Every row gives one point. Any point is a mix of the corners, with weights that add up to 1. It lies inside the corners' shape when no weight is negative. Is each point inside? If not, which corners have a negative weight?

Corners:
(1): -2.99, -1.79
(2): +0.30, -1.36
(3): +1.19, +2.47
Points:
-1.81, -2.63 -> outside (3)
-2.72, -1.62 -> inside
-0.44, +0.71 -> inside
+0.63, +0.58 -> inside
-3.22, -2.49 -> outside (3)

Corners:
(1): +0.59, -1.51, +3.12, +1.43, -3.79, -2.72
(2): -5.62, +1.10, -3.75, -3.69, +1.00, -1.29
(3): -3.01, +2.77, -1.04, -1.31, +0.74, -4.54
(4): +1.26, +1.14, +3.74, +0.30, -1.89, +0.38
(5): +2.14, +0.91, +0.11, +1.76, -4.07, +0.37
(6): +1.77, -0.79, +2.14, +4.37, -0.75, +0.79
(7): -0.52, +1.29, -3.37, -3.34, +3.06, -3.08
Points:
+0.91, +0.44, +0.33, +0.37, -0.47, -1.66 -> outside (2)
-1.93, +0.24, -0.19, -0.82, -1.13, -2.09 -> inside
-0.20, +0.65, -0.01, +1.15, -0.40, -0.09 -> outside (1)
-0.64, +0.36, +1.15, -0.24, -1.64, -1.13 -> inside
+0.05, +0.22, +0.51, +1.60, -0.20, -0.73 -> inside
-1.71, +1.60, -1.07, -0.21, -0.76, -0.56 -> outside (1, 7)

Corners:
(1): +2.78, -1.23, +0.94, -3.29, -1.59, -1.10, -4.06, -2.95, +0.84
(2): -0.72, -1.01, -4.05, +2.22, +0.34, -0.28, +1.89, +2.37, +0.43
(3): -1.94, +0.34, +1.16, +2.20, +1.50, -3.06, -0.64, +0.88, -0.63
(4): -2.37, -0.90, -0.82, +2.87, +0.29, -1.68, +2.90, +0.75, +2.91
(5): -1.31, -2.96, -0.47, +4.81, +1.54, +0.55, +2.85, -0.26, -0.13
(6): -0.50, -2.19, -0.25, -1.34, +2.16, -2.38, -2.74, -3.15, +0.21
(7): +3.70, -2.94, -1.13, -4.20, -2.27, -2.03, +3.13, +1.78, +1.99
(8): +0.10, +0.82, +1.66, +1.35, +4.24, -1.93, -0.53, -0.98, +1.82
(9): +0.06, +0.58, -3.17, -0.55, -1.90, -1.06, +4.34, +0.24, -0.08
(10): -1.36, +0.74, -3.47, -3.17, -2.14, +1.86, +2.70, +3.78, +0.53
Points:
+1.06, -0.01, -1.49, -3.16, -1.04, -0.61, +2.03, +0.77, +1.52 -> outside (2, 3, 5)
+0.84, -1.12, -0.63, -1.10, -0.61, -0.71, -0.35, -0.86, +1.25 -> outside (3)
-0.81, -0.45, -0.74, +1.16, +0.58, -1.82, +0.72, +1.01, +0.16 -> inside
+0.00, -1.25, +1.05, +1.69, +2.71, -2.12, -0.39, -1.51, +2.18 -> outside (3, 9, 10)
